Rows are points. To make a cloud, some directions were put in groups of two or more. Within a group, all points are equally far from the middle, so they leave a hole (a ring in 2 directions, a hollow ball in 3). The other directions are filled evenly. Then the cloud was stretched, turned, moved and blurred a little. How many holes are there, and how many directions does each take, smallest first?

Cloud (13 x 2):
[[-0.53  0.17]
 [-0.29 -0.52]
 [-0.16  0.32]
 [-0.64 -0.14]
 [-0.53 -0.38]
 [-0.45 -0.45]
 [-0.60  0.06]
 [ 0.16 -0.38]
 [-0.50 -0.41]
 [ 0.26  0.01]
 [-0.60  0.08]
 [-0.22  0.31]
 [-0.62 -0.23]]
Holes: 1 (2)

Cloud:
[[-0.11  0.45  0.34]
 [-0.53 -0.43 -0.07]
 [-0.12 -0.57  0.16]
 [-0.62 -0.12  0.09]
 [ 0.41 -0.03 -0.63]
 [ 0.55  0.19  0.03]
 [-0.07 -0.49  0.28]
 [ 0.02 -0.49 -0.61]
 [ 0.34 -0.35  0.23]
 [ 0.43 -0.14  0.27]
 [ 0.17 -0.05 -0.77]
 [-0.05 -0.30 -0.76]
 [-0.47 -0.11  0.33]
 [ 0.37 -0.25 -0.59]
 [ 0.02  0.64 -0.32]
 [-0.60 -0.30 -0.31]
 [ 0.21  0.44 -0.55]
 [-0.60 -0.23 -0.39]
 [ 0.13  0.64 -0.14]
 [ 0.32  0.55 -0.17]
 [ 0.00 -0.54 -0.55]]
Holes: 1 (3)

Cloud, 28 rows:
[[-0.12  0.82  0.35  0.22]
 [ 0.15 -0.08  0.77  0.47]
 [-0.40 -0.22  0.77 -0.18]
 [ 0.22 -0.59  0.09  0.12]
 [ 0.24  0.14 -0.23 -0.60]
 [ 0.40  0.51 -0.09  0.34]
 [-0.31  0.38  0.43  0.68]
 [ 0.60 -0.02  0.53 -0.28]
 [ 0.15  0.05 -0.27  0.53]
 [ 0.68  0.20 -0.11 -0.23]
 [ 0.48 -0.06  0.30 -0.55]
 [ 0.45 -0.23 -0.32  0.08]
 [-0.31 -0.28 -0.33 -0.22]
 [-0.30 -0.35 -0.15 -0.39]
 [-0.84 -0.06  0.13  0.11]
 [-0.35 -0.46  0.40 -0.29]
 [ 0.05  0.11  0.21 -0.75]
 [-0.21  0.70 -0.21 -0.12]
 [-0.07  0.01  0.84  0.47]
 [ 0.35  0.56  0.48  0.37]
 [ 0.61 -0.18 -0.17  0.12]
 [ 0.44 -0.11 -0.21 -0.46]
 [ 0.15  0.39  0.15 -0.68]
 [-0.50  0.42  0.08 -0.54]
 [ 0.47 -0.19 -0.01  0.47]
 [-0.04 -0.12  0.62  0.64]
 [-0.51  0.34 -0.20 -0.40]
 [ 0.71 -0.13  0.36 -0.09]]
Holes: 1 (4)

Cloud, 54 rows:
[[-0.50 -0.55 -0.37 -0.45  0.17  0.15]
 [ 0.12 -0.57 -0.51 -0.27  0.57 -0.30]
 [-0.02 -0.10 -0.31 -0.94 -0.22  0.18]
 [-0.26  0.12 -0.40 -0.63  0.42  0.49]
 [ 0.13 -0.16 -0.67 -0.57  0.65 -0.14]
 [ 0.81 -0.18 -0.48 -0.11 -0.18  0.09]
 [ 0.60  0.00 -0.64 -0.71  0.16 -0.20]
 [ 0.32 -0.15 -0.40 -0.07  0.18 -0.84]
 [ 0.28 -0.54 -0.14 -0.86  0.05  0.05]
 [ 0.44 -0.08  0.24 -0.51  0.56 -0.47]
 [ 0.88  0.64  0.12 -0.31 -0.11 -0.17]
 [ 0.12  0.71  0.22  0.07 -0.53 -0.12]
 [ 0.89 -0.16 -0.03 -0.45 -0.27  0.42]
 [ 0.63 -0.26 -0.11 -0.25  0.14  0.63]
 [-0.67 -0.07 -0.32  0.02  0.15  0.16]
 [ 0.04  0.37  0.30 -0.03 -0.67 -0.24]
 [-0.21  0.03 -0.56 -0.78  0.43  0.13]
 [ 0.08 -0.03  0.41 -0.33  0.06  0.65]
 [ 0.78 -0.10 -0.26 -0.22  0.18  0.53]
 [ 0.20 -0.49 -0.28 -0.17 -0.35 -0.35]
 [-0.01 -0.28  0.23 -0.84  0.11  0.05]
 [ 0.93 -0.15 -0.39 -0.60 -0.06  0.00]
 [-0.50 -0.03 -0.54 -0.32  0.31  0.35]
 [ 0.33 -0.04  0.24  0.29 -0.54 -0.20]
 [-0.24 -0.05  0.13 -0.60  0.22  0.64]
 [-0.27 -0.04  0.12 -0.85  0.19  0.19]
 [ 0.08 -0.04  0.41 -0.22 -0.39 -0.50]
 [ 0.56 -0.13  0.02 -0.73  0.52 -0.31]
 [ 0.04  0.02 -0.77 -0.60  0.22 -0.29]
 [ 0.38  0.79  0.12 -0.05 -0.34 -0.38]
 [-0.13  0.46  0.06 -0.28  0.36 -0.68]
 [ 0.42  0.85  0.21 -0.15 -0.34 -0.06]
 [ 0.50  0.35 -0.66 -0.30 -0.23  0.23]
 [-0.35  0.19  0.48  0.18 -0.03  0.15]
 [ 0.47 -0.26 -0.08 -0.76 -0.44  0.29]
 [-0.44  0.31  0.13  0.33 -0.14  0.12]
 [-0.56  0.34 -0.01  0.07  0.35 -0.34]
 [-0.60 -0.21 -0.49 -0.40  0.24  0.25]
 [-0.69 -0.07 -0.24  0.07  0.14  0.10]
 [ 0.65  0.76  0.04 -0.44 -0.23  0.10]
 [ 0.78 -0.34 -0.47 -0.43 -0.16 -0.06]
 [ 0.00  0.36 -0.42  0.07 -0.51  0.11]
 [ 0.17  0.11 -0.61 -0.18  0.09 -0.69]
 [ 0.00 -0.25 -0.24 -0.13 -0.61 -0.18]
 [-0.62 -0.12 -0.54 -0.34  0.25 -0.02]
 [ 0.61 -0.23 -0.28  0.16 -0.31 -0.24]
 [-0.18  0.26 -0.43 -0.18 -0.18 -0.59]
 [ 0.18 -0.14 -0.74 -0.46  0.40 -0.44]
 [ 0.09 -0.24  0.32 -0.43  0.26  0.57]
 [-0.23  0.26  0.06 -0.58  0.29  0.56]
 [ 0.00  0.07 -0.64 -0.61 -0.35  0.01]
 [ 0.32 -0.05  0.31 -0.34 -0.12  0.75]
 [ 0.02 -0.18  0.05  0.18  0.62 -0.64]
 [ 0.40 -0.62 -0.39 -0.66  0.00 -0.10]]
Holes: 3 (2, 2, 2)

Cloud, 72 rows:
[[-0.48 -0.04 -0.06 -0.65 -0.10  0.00  0.74  0.25]
 [-0.95  0.19  0.39  0.16  0.09 -0.66  0.34 -0.01]
 [-0.32  0.00 -0.75 -0.09 -0.18 -0.38  0.67 -0.33]
 [ 0.20  0.13  0.13 -0.05  0.69 -0.55 -0.10  0.25]
 [-0.53  0.30 -0.21  0.02 -0.21  0.65  0.01  0.28]
 [-0.24 -0.05 -0.11  0.89 -0.50  0.03  0.33  0.14]
 [-0.56  0.34  0.15  0.50  0.48  0.13 -0.23  0.11]
 [-0.03  0.29 -0.12  0.97 -0.25  0.16 -0.20  0.13]
 [ 0.10  0.01 -0.63  0.30 -0.64 -0.05 -0.33 -0.07]
 [ 0.21 -0.12 -0.24  0.52  0.13 -0.51 -0.60 -0.46]
 [ 0.20  0.42 -0.20  0.00  0.03 -0.89  0.66  0.40]
 [-0.18 -0.09  0.32  0.56 -0.04  0.38 -0.76 -0.08]
 [ 0.01 -0.10  0.30 -0.43  0.23 -0.10 -0.06 -0.46]
 [ 0.67  0.37  0.11  0.02 -0.18 -0.14  0.21 -0.68]
 [-0.26  0.17 -0.65  0.05 -0.68 -0.62  0.25 -0.45]
 [ 0.22  0.25 -0.61  0.47  0.00 -0.74  0.23  0.29]
 [ 0.44  0.23 -0.43 -0.45 -0.29 -0.05 -0.02  0.38]
 [-0.16  0.08  0.31 -0.03  0.37  0.39 -0.43  0.36]
 [-0.29 -0.23  0.11  0.73 -0.04 -0.65  0.51 -0.19]
 [ 0.12 -0.04 -0.09 -0.58  0.48 -0.48 -0.24  0.11]
 [ 0.63  0.39 -0.36 -0.17 -0.01 -0.50  0.10  0.17]
 [ 0.13 -0.21  0.09  1.06  0.27  0.23 -0.29  0.07]
 [-0.95  0.31  0.07  0.28  0.30 -0.25  0.32  0.01]
 [ 0.46  0.36 -0.51  0.94  0.12 -0.05 -0.04 -0.01]
 [ 0.33 -0.14 -0.17 -0.37 -0.59 -0.40  0.36  0.04]
 [-0.01  0.67 -0.39 -0.50 -0.09 -0.69  0.52  0.03]
 [-0.09 -0.13  0.67  0.29  0.22 -0.18  0.51  0.17]
 [ 0.02 -0.18 -0.04  0.54  0.31 -0.44 -0.10 -0.93]
 [-0.37  0.78 -0.22 -0.08  0.39 -0.22  0.38 -0.32]
 [-0.34  0.85 -0.15  0.33  0.34  0.17  0.46 -0.22]
 [ 0.11  0.12 -0.62  0.11 -0.08 -0.01  0.45  0.84]
 [-0.65  0.02 -0.72 -0.39 -0.41 -0.30  0.05 -0.32]
 [-0.26  0.61  0.30  0.45 -0.20 -0.40  0.51  0.15]
 [ 0.68 -0.07 -0.61  0.31 -0.25 -0.06 -0.23 -0.10]
 [-0.53  0.77 -0.62  0.14 -0.15 -0.49  0.30  0.25]
 [-0.41 -0.10  0.41 -0.32  0.24 -0.18  0.54 -0.07]
 [ 0.20  0.53 -0.10  1.01 -0.05  0.15 -0.33 -0.11]
 [-0.70  0.00 -0.44  0.35  0.41 -0.13  0.36  0.43]
 [-0.14  0.13 -0.57  0.35  0.01  0.08  0.78  0.50]
 [-0.50 -0.01 -0.33  0.18  0.14 -0.92 -0.42  0.05]
 [ 0.08  0.03 -0.03  0.49  0.89 -0.25  0.43 -0.39]
 [-0.47  0.84 -0.37 -0.19 -0.04 -0.51  0.55  0.32]
 [ 0.87 -0.03  0.21  0.42  0.03  0.40 -0.30  0.14]
 [-0.21 -0.43 -0.19  0.42 -0.14 -0.23 -0.54  0.34]
 [-0.85  0.59 -0.60  0.14  0.04 -0.45  0.58  0.14]
 [-0.11  0.20  0.43  0.34 -0.38  0.12  0.18  0.53]
 [ 0.10  0.07 -0.57 -0.60  0.50 -0.54  0.25 -0.08]
 [-0.29  0.61 -0.24  0.38  0.48  0.51 -0.23  0.01]
 [ 0.40  0.08 -0.26  0.65 -0.48  0.05 -0.26 -0.94]
 [ 0.18  0.26 -0.13  0.09 -0.09 -0.69  0.95  0.06]
 [-0.01  0.04 -0.10 -0.28  0.04  0.66  0.39  0.37]
 [-0.35  0.21 -0.28 -0.79 -0.27 -0.10  0.12 -0.16]
 [-0.70 -0.18 -0.28  0.37  0.16  0.13  0.45  0.04]
 [ 0.38  0.03 -0.14  0.39 -0.15  0.32  0.47  0.51]
 [ 0.75  0.76 -0.36  0.11  0.51 -0.01  0.31 -0.16]
 [-0.05  0.11  0.51  0.27  0.52 -0.17  0.15  0.49]
 [-0.34  0.80 -0.12  0.10  0.46 -0.05  0.41 -0.39]
 [ 0.04  0.24 -0.57  0.23 -0.58  0.25 -0.38 -0.18]
 [ 0.09  0.15  0.07 -0.20  0.62 -0.09  0.56 -0.47]
 [ 0.12 -0.42 -0.38  0.05 -0.69 -0.53  0.23 -0.06]
 [-0.03  0.14 -0.54  0.67  0.09  0.68  0.33  0.06]
 [-0.96 -0.05 -0.30 -0.37 -0.37 -0.22  0.21 -0.25]
 [-0.20 -0.26  0.26  0.72 -0.18 -0.18 -0.05 -0.83]
 [ 0.49 -0.03  0.37  0.07  0.11  0.07 -0.58  0.08]
 [ 0.02  0.56 -0.73  0.05 -0.02  0.11 -0.37 -0.39]
 [ 0.11  0.49 -0.15  0.13  0.19  0.03  0.94  0.30]
 [ 0.14  0.63 -0.36 -0.19  0.10 -0.61  0.64  0.49]
 [-0.07  0.21 -0.50  0.59  0.49  0.39  0.55  0.09]
 [-0.25  0.47 -0.09 -0.08 -0.17 -0.12  0.83  0.75]
 [-0.10 -0.41 -0.07  0.63  0.35  0.55 -0.23  0.01]
 [ 0.08 -0.18 -0.49  0.22 -0.42  0.21  0.59 -0.03]
 [-0.26  0.31  0.57  0.31  0.20 -0.54  0.34  0.31]]
Holes: 3 (2, 2, 3)
